Each row is a point. To make a cloud, some directions were put in groups of two or more. Within a group, all points are equally far from the middle, so they leave a hole (a ring in 2 directions, a hollow ball in 3). The other directions are filled evenly. Then the cloud was stretched, turned, moved and blurred a little. Count the holes, and give their numbers of directions, smallest first.
(in the rows, 128 means zero)

Cloud, 15 rows:
[[184 134]
 [155 167]
 [140 169]
 [165 163]
 [148  89]
 [167 162]
 [182 117]
 [164  95]
 [168  99]
 [ 99 123]
 [126 166]
 [171 101]
 [116 161]
 [ 99 126]
 [138 169]]
Holes: 1 (2)

Cloud (14 x 2):
[[ 88  84]
 [114 155]
 [ 96 116]
 [140 175]
 [185 126]
 [ 96 165]
 [142 133]
 [179 109]
 [111 102]
 [ 96  80]
 [136 179]
 [ 89 147]
 [138 164]
 [ 98 163]]
Holes: 0

Cloud:
[[126 159 127]
 [195 129 150]
 [120  90 123]
 [153  86 107]
 [133  92 110]
 [ 97  90 125]
 [212 112 124]
 [160  85 166]
 [103  87 133]
 [116 119 156]
 [144 141 173]
 [206 136 125]
 [114  85 130]
 [146 126  88]
 [125  71 197]
 [147 130 114]
 [177 138 153]
 [147  94  80]
 [158 146 146]]
Holes: 0

Cloud:
[[190 135 119 203]
 [ 91 122 110 129]
 [123  85 155 143]
 [184 152  68 158]
 [120 142  87 153]
 [134  64 126 151]
 [126  83 112 129]
 [ 84 121 160 167]
 [130 157 122 119]
 [123 120 125 123]
 [116 159 178 173]
 [ 69 115 162 159]
 [122 157 145 176]
 [145 153 115  89]
 [115  47 110 162]
 [139 133 169 146]
 [ 92 139 126 172]
 [120 102 120 199]
 [ 81  97 155 160]
 [129 145 148 149]
 [116 188  77 142]
 [121  90 171 137]
 [166 154  95 189]
 [182 111 145 120]
 [148  70 148 166]
 [148 128 181 146]
 [116 165 105 144]
 [128  84  86 124]
 [121 126 127 177]
 [148  90 129 124]
 [167 135 170 197]]
Holes: 0

Cloud:
[[ 84  94 168 192 119 119]
 [ 99 163  87 161 155 117]
 [183 125 120 128 131 109]
 [147 133  80 167 151 105]
 [ 62 101 151 113 160 153]
 [ 80 111  66 136 112 146]
 [156 117 106 126 175  91]
 [119 127 146  70 138 161]
 [157 150  98  92 142 131]
 [151 168  88 128 129 142]
 [143  77 108 173 150 101]
 [104  94 176 185 110 155]
 [110 165 130  75 113 105]
 [118  83 119 197 147 120]
 [ 72 142 106 116 125  74]
 [ 49 121 140 136 131 167]
 [ 75 172 119 147 129 160]
 [ 72  98 152 148  85 167]
 [119 169 124 115 165  80]
 [117 106 119  90 141 185]
 [119 128 121 125 142 200]
 [ 75  83 108 105 165 111]
 [129 136 148  73 162 125]
 [145 122  98 161  68 116]
 [102 172 154 171 160 107]
 [ 97 133 126  85 119  71]
 [176 135 150 129  91 113]
 [ 91 158 133 185 162 130]
 [131 168 148 150 159  74]
 [168 167 155 141 106 132]
 [ 74 128 116 125 177  93]
 [ 66 132 174  99 132 137]
 [104 184 168 144 141 151]
 [107 130 189 155  74 144]
 [ 90 104 150  80 164 123]
 [110 102 126 101 154 187]
 [112  62 126 104 120  94]
 [147 134  98 151 166  78]
 [149  79 148 133 133  75]
 [ 77 153 168 135 157 164]
 [ 85 120  89 106 147  77]
 [136 107 158 133 187  99]
 [ 66  98 127 121 178 127]
 [ 71 116 164 106 150 166]
 [126 155 153 126 177  81]
 [141 126 115 142 180  76]
 [ 87  86 114 126 123  65]
 [139  87  84 157  94  98]
 [128 190 126 164 127 132]
 [114 168 115 119 115 183]
 [ 95  98 112 113  88 184]
 [126 124  60 108 139 141]]
Holes: 2 (2, 4)

Cloud:
[[146 114 116 103 107 139  68 173]
 [163 154 149 124 186 158 133  95]
 [122 128 180 156  89  66 118 134]
 [142  83  60 160 157  69 113 110]
 [123 133 125  94  69  85 178 111]
 [ 82 114 117  95 111 149 164  88]
 [111 121 137 157 168 195 187 165]
 [ 85 133 172  85 104 129 125 125]
 [ 77 118 102 104 100 109 127 174]
 [126  67 125 116 177 145 155 110]
 [157  83 107 132 152 125 148 227]
 [149 111 107 113 143 145 163 127]
 [143 148 156 117 116 151 138 163]
 [127 131 102 159 163  67 190 127]
 [135 101  96 153 123  70  91 153]
 [131 127 152 175 164 112 195 163]
 [149 139  91 152 150 149 121 152]
 [ 97 147 110 181  71 111 173 132]
 [120 173 113 172 104 107 115 176]
 [102 130  58 149  69 108 180 178]
 [120  92 189 124 124  81 181 196]
 [ 79  55 127 113 142 142 154 123]
 [128 143 125  97 127  82 208 165]
 [149 129 159 149 155 146  97 138]
 [157 119 134 133 161  80 186 187]
 [166 171 127 117 165 110 147  93]
 [109 145 149 131  79 111 192 130]
 [ 82 144 111 116 186 152 185 112]
 [101 136  98 103 142 140 159 195]
 [124 126 146 135 125  69 103 138]
 [132 106 156 164 130 118 144 146]
 [ 97 144 140  90 140 158 196 100]
 [189 163 134 112  95 173 176 142]
 [142 100 108 109 102 176 170  99]
 [148 112 134 143 112 106 118 115]
 [ 82 141  99 113 129 134  94 131]
 [183 136  67 200 126 135 117 104]
 [147  82  90  87  85 140 143 140]
 [157 102  82  88 106 155 155 125]
 [160 144  57 169 161 162 148  92]
 [149 136 158  58  99 101  96 119]
 [122  76 132 147 104 166 143 109]
 [144 119  60  97 159 122 106 155]
 [149 126  90 130 188 161 105  97]
 [113  90 144 153 194 100 108 135]
 [ 91 154 134 137 141 130 129  97]
 [112 101 138 171  95 111  84  99]
 [104 167 124 163  86  93 132 189]
 [ 98  94 108 171 143  66 126 126]
 [102 130  79 175  71 150 207 173]
 [ 79 153 136 159 185 108 160 107]
 [110 142 156 141 153 119 188 134]
 [145 152 135 125 148 131 179 122]
 [119 132  83 130 153  59 190 108]
 [147 124  94 131  94  86 101 187]
 [ 84 117 190 118  97 143 115 129]
 [130 167  95  86 165 122 131 160]
 [165  86 127 122 140  96 108 139]
 [177 162 154  55 177 112 163  96]
 [178 109 166 138 154 126 199 125]
 [192 136 160 124 142 114 177 116]
 [155 113  82 164 142 161 181 138]
 [158 137 133 137  80 139 134 100]
 [154 105  73 167  67 169 116 104]
 [147 101 121 162 143 146  97 100]
 [138 152 158 162 141 129 227 191]
 [169 121 167 110 145 164  71  91]
 [ 98 121  98 127 148  82 123 104]
 [135 120 127 155 140 104 114 188]
 [ 92 116 121 102 132 111 155 141]
 [108 112  92 115 175  81 138 113]
 [160 120 178  95 130 129 173 136]
 [127 108 125  81 158  79 190 122]]
Holes: 0

Cloud (88 x 8):
[[185 100 128  88 107 150 125 149]
 [ 91  82 111 101 114  92 122 158]
 [138 152 111  74 127  86 157 138]
 [111 122 141 145 203  94 115 140]
 [141 108 105 122 137 141 197 177]
 [ 76 174 107 129 143  88  89 132]
 [118 118 137 110  62 124 155 149]
 [126 116  91 107 177 167 139 199]
 [ 35 133  76 108 166 100 147 140]
 [161  99 102 169 159 164 172 162]
 [149 125 143 139 210 167 135 122]
 [109 124  83 175 155 123  64 159]
 [100 113 171 112 124 135  82 151]
 [114  93 133 109 108 192 100 137]
 [124 134 155 189 139 165 145 132]
 [143 161 157 128 171 103 139 188]
 [107 164  53 153 129 107 177 136]
 [122 122 143 163 130 143 137  65]
 [144 145  95 149 189  97 144 113]
 [124 102 146 101 131 172 168 130]
 [120 126  60 100 194 134 112 131]
 [ 85  93 119 153 178 141 117 190]
 [ 44 132 131 152 154 142  92 162]
 [138 134  92 134 147 188 159 113]
 [116 136  92 115 140 113 112 202]
 [ 89  70 121 153 152 158  99 169]
 [177  80 136 112 187 142 143 108]
 [106  66 114 147 149 129 122 185]
 [ 86 118 143  98 135 172 137  79]
 [170 161 155 141 132  78 135 110]
 [157 125 115 198 140 117 172 117]
 [191  97 144 152 141 175 136 111]
 [ 75 132  51 103 165 156 145 148]
 [102 137 142  93 184 146  82  95]
 [ 72 131 100 175 102 100 122 135]
 [153 160 138 119 129 173 143 118]
 [154  83 114 111  93  96 106 139]
 [130  89  94  77 143 129 156 150]
 [ 73 119 124  94 170  72 156 115]
 [127 158 174 123 119 149 161  97]
 [ 79  99  76 135 159  94 108 112]
 [118 169  84 135 109 180 149 129]
 [ 95 158  91 138 188 122  97 191]
 [108 102  83 150 213 153 134 149]
 [ 90  92 117  98 156 198 121 118]
 [118 100 164  78 169 135 103 177]
 [154 159 100 101 182 126 103 145]
 [ 69 152 102 182 149 167 105 179]
 [139 129 191 130 150 144 127 186]
 [179 116 153 187 140 142 115 117]
 [128  92 112 154  96 110 109 111]
 [131 103 159 143 113 189 113 156]
 [ 93  80 147 116 168  94 159 155]
 [ 73 108  88 171 117 130 157 146]
 [174  74 111  97 129 180 117 156]
 [110 146  41 136 153 140 148 111]
 [ 84 102 173 115 123  88 120 117]
 [175 132 158 123 140 156 120  96]
 [ 63 172 171 129 114 123 134 121]
 [127 163 166 182 147 127 170 142]
 [184 136 114 155 156 171 145 118]
 [118 123 131 106 139 168 133 202]
 [112 129 155  81 142 164 124 106]
 [ 74 171 122 144 113 164 110 171]
 [161  93  91 139 142  84 152 102]
 [108 146 117 198 132 115 160 161]
 [103 121 171 144 162  77 156 170]
 [ 66 147 167 142 113 159 159  94]
 [ 95 164 125 100 178 182 136 145]
 [ 81 167 127 180 165 129  85 115]
 [174 127 119 132 116 130  73 132]
 [170 153 119 103 145 138  82 158]
 [116 100 108 119 199 105  94 109]
 [ 37 129  79 115 161  85 128 132]
 [117 144 148 164 189 157 147 176]
 [136  78 111 107 127 156 136 198]
 [115  99 113  94 117  85 125 185]
 [ 71 117 120 172 130  85 130  96]
 [ 78  92 140 151 171 123 117 110]
 [ 89 137 140 134 137 173 175 156]
 [104 113  67 140 168 134 176 131]
 [108 142 128 122 166  52 131 142]
 [156 132 144 120 104 176  96 136]
 [164 133 132  99  95 146 166 139]
 [ 63 119 166 126 135 139 143 147]
 [ 64 143  52 171 121 103 142 126]
 [ 55 118 162 103 128 122 159  79]
 [ 62 172 112 117 169 155 167 155]]
Holes: 1 (6)

Cloud:
[[152 110 103 127 168 152 170 120 115]
 [148  73 139 152 108 124 173  60 146]
 [ 82 138 126 136 119  66 135 134 152]
 [142  94 132 106  96 118 173  96  81]
 [134 138 183 125  76 155 193  95 107]
 [135 118 128 126  56  99 116  97 195]
 [117 141 115 146 131 148 160  75 199]
 [142 131 142 128  63 121 107 151 142]
 [129 109 148 126 111  79 180 127  95]
 [104 177 100  88  70 153 145  83 155]
 [140  86 144 170 119  75 144 132 132]
 [ 93  85 132 110  72 154  90  56  91]
 [122 100 123  94  66 149 105 113 164]
 [ 97 165 108 103  92 111 120  73 172]
 [164 137 162 156  80 170  99  61 139]
 [137  93 158 104  89  99  86  79 161]
 [152 102 176  94 156 134 181 107 124]
 [118 173  96 120 173 147 173 128 134]
 [ 96  79 157  90 137 142 108  83 118]
 [145 139 124  90 101 150 197 119 131]
 [ 92 117 170  91 114  84 114  85 110]
 [168  79 139 151  92 124 117 109 194]
 [154 163 102 119 173 176 130 118 119]
 [110 106 107 180 107 157 158  63 115]
 [ 76 133 125 126 110 135 124 105  51]
 [118 143 123 117 120 198 110  42 109]
 [ 66 110 114 155 127 155 195  74 142]
 [190 104 139 152 107 146 123  92 182]
 [155  99 177 128  61 116 114  43 145]
 [114 171 147 179 135 163 174  94 144]
 [174 147 122 114  98 142 179  91 159]
 [125 173 137  73 137 167 164 102  85]
 [145 110 137 108 134  62 138 136 153]
 [126 115  78 129 165 146 116 165 143]
 [131 132 173 137  84 115 123  25 138]
 [140 162 115 126 164 123 105  86  96]
 [ 90 174 135 138 122 193 186 113 129]
 [134 136 107  81  91  95 118  70 115]
 [159 152 181 161 117 102 115  88  92]
 [111 140  94 158 116 193 178  75 114]
 [147 115 157 116  79 193 161  63 148]
 [129  83 136 107  65 112 146  65 172]
 [ 95 134 155 148 159 146 185 157 123]
 [142 179 118 130  99 155 150 124 190]
 [ 72 133 162 139 107 162 159  85 168]
 [145 122 128 143 143 169 164  61 173]
 [ 86 114 176 169 144 147 180  97 142]
 [ 79 159 129  96 132 136 170  60  93]
 [128 109 163 149 128 103  84 156 139]
 [122 192 123  99 120 126 106 152 131]
 [ 85  98  91  89 125 129 159  87 106]
 [119 152 114 115 113  78  93  73 129]
 [121 142 175  97 119  75 187 113 114]
 [101  83 151 140 170 112 163 154 143]
 [102 165  81 127 156 161 167  89 133]
 [127 104 142 117  25 115 118  65 140]
 [116 125  96 144 169 131  98 163 109]
 [107 128 102 163  86 140  62  81 126]
 [118 117 137 163  88 128  96 136 183]
 [128  81  81 110 128 160 125  81 129]
 [148 167 131 112 122  58 128 118 130]
 [130 119 150 126  52 119 152  37  94]
 [148 134  88 164 104 144 140 112 198]
 [170 132 202 103 108  91 165 111 123]
 [109  76 112 108 122 106 146 108  83]
 [143 140 160 179 100 131  95  98 175]
 [138 166 155 127 100 159  85 129  96]
 [122 105 117  81 126 109  92  86  93]
 [135 192 101 162 124 156 108 115 121]
 [160  81 170 125 144 158 155  73 157]
 [110 119 181 136 174 132 138  78 136]
 [144 100 102 173 144 128 124 162 154]
 [123 143  86 159 168 139 163 126 120]
 [108 180 136 121 143 134 161 130  66]
 [169 167 145 113 175 124 155 121 138]
 [109 126  76  93 120 202 130  96 104]
 [ 79 141 172 123 133  85 151  92 132]
 [147  69 156 142 151 132 110  67 105]
 [190 136 177 128 152 138 101 110 149]
 [ 76  98 117 163 106 159 131 137 109]
 [ 71 130  70 126 115 134 129 105  81]
 [160  97 118 137 179 134 113 141 162]
 [144 151 124 107 191 140 137 151 130]
 [118 145 147 144 119 168  86  92  65]
 [165  78 149 110 142 155 130  68 118]
 [122 169 107 153 122 149 155 164 166]
 [102 132 129 168 109 210 136 107 136]
 [ 90 100 123 168 146 139 173 152 121]
 [119  99 134 148 101 197 106  88  78]
 [150  74 108 129  72 154  85  92 143]
 [175 184 148 142 148 132 144  88 140]
 [ 94 183 155 119 100 124 153 143 121]]
Holes: 1 (9)

Cloud, 93 rows:
[[154 153 183  85 108 150  98  76 149]
 [178 126 157 148 122 102 105 115 101]
 [185 135 127 146 133 151 162 202 133]
 [227 129 113 107 132 159 145 157 177]
 [190 123  76 111 156  83 181 168 118]
 [143 187 102 140 194 141 175 167 160]
 [134 154 107 130 170  64 144 130 169]
 [121 149 157 113  97 104 145  91 116]
 [133 151  95  91 141 152 136 155 186]
 [119 110 113 128 106 115 153 132 190]
 [133 145 188  93 148 153 147 129  94]
 [161 127 119 121 112 112 193 109 142]
 [142  65 138  76 154  84 160 100 131]
 [129  79 165  89 148  85 133 114 168]
 [114 161 145 140 154 143  98  98 121]
 [130 169  94 127 191 100 177 183 137]
 [171 121 115 118 163 138 168 195 162]
 [144  77 115 146 112 100 167  99 118]
 [133 141 102 187  96 132 108 123 108]
 [143 159 171 114 117 131  82  80 128]
 [128 106 163 110  92  73 147 101 150]
 [167 180 100 120 129 128 121 188 137]
 [161  60 172 110 108 150  98 156 118]
 [170 113 110 141 146 163 182 195 142]
 [141  99 173 105 131 140 126  75 137]
 [195  83 158 123 162  96 137 149 128]
 [205 137 143 166 133  55 146 142 158]
 [162  81 165  48 160  77 170  92 141]
 [186  92 105 109 160  83 130 165  67]
 [174  82 104 115 157 133 130 125 138]
 [162 121 142 122 150 166 108 148 145]
 [ 93 180  90 139 159 169 184 148 174]
 [170 128  64 130 161 147 129 215 144]
 [106 179  85 155 139 103 212  73 167]
 [102 136 117 160 152 146 162 139 156]
 [174 157 136 172 127  78 168 108 146]
 [158 141 165  65 107 146 102 145 147]
 [180 101 192 142 122  93  99 132  89]
 [175 121 118 191 104 139 140 150 154]
 [ 59 168 112 135 143 138 189 126 179]
 [149 110 159 117 151 154  84 157 160]
 [146 146  81  93 106 107 148 124 164]
 [108 128 122 167  88 118 105 110 114]
 [145 116 138 108 159  67 132 134 187]
 [108 146  75  91 176 136 161 151 117]
 [115 144  95 108 197  88 170 103 124]
 [164  95 136 143 134 165 143 143 149]
 [181  98 181  82  96 144  77  96 142]
 [135 164 172 100 143 148 100 136 141]
 [171  89 160 134  88 120 127 106 196]
 [146 117 149  93 130 166 127 117 176]
 [210 155 130 110  84 150 140 114 140]
 [145 114 164  87 141 147 158 166 144]
 [122 108 141  90 181  81 130 119 161]
 [119 145 156 119 151 173  67 163 169]
 [ 88 119 101 161  95 124 119 137 143]
 [125 124 146 166  94  94 113  59 146]
 [ 99 118 151 159 121 145 128 126 167]
 [124 122 159 121 153 108 119 199  99]
 [146 123 186  78 125  79  97 125 148]
 [171 102 183 120 159 113  88 195 104]
 [115 155 145  54 142 140 140 142 181]
 [153 169 113 182  98 109 131 117 131]
 [118 137 164 120  90 144 152  49 158]
 [ 91 126 119 132  97  99 163  72 130]
 [139 101 147 143 138  95 137  79 132]
 [162 128 107 113 163 104 116  80 125]
 [141  95 142 124 115 141 149  55 140]
 [ 88 168 160  85 148 187 125 104 164]
 [137 104 134 134 163  79  86 179 104]
 [137 168 141 116 118 173 167 113 225]
 [ 91 144 158 128 155 190 159 100 140]
 [162 158  73 151 138 151 187 118 174]
 [122 149 125 128 150  95 196  65 134]
 [172 184 145 106  97 158  99 124 138]
 [114 125  94 137 211  84 177 128 139]
 [130 150 115  89 116 114 148 111 144]
 [122 144 130 128 151 122 175 109 136]
 [139 117 125 164  99 116 130 150 154]
 [159 177 104 168  81 144 106 152 159]
 [126  86 168  55 188 131 150 106 129]
 [168  93 125 165 144 114 106 156 102]
 [164 136 129 184  75 114  90 133  95]
 [149 119 141 123 143 158 134  74 146]
 [154 151  87 141 140 109 193 124 180]
 [163 152 118  90 126 217 119 134 215]
 [178 100 173 121 186 114 129 149 165]
 [166  89 178 104 112 126 104  95 116]
 [ 85 127 136 118  87 175 104  81 103]
 [135  87 182  83 138 150  89  73 143]
 [102 153 105  98 115 144 134  77 143]
 [216  81 126 154 125  89 133 149 102]
 [163 115 124  64 127 102 148 142 124]]
Holes: 0
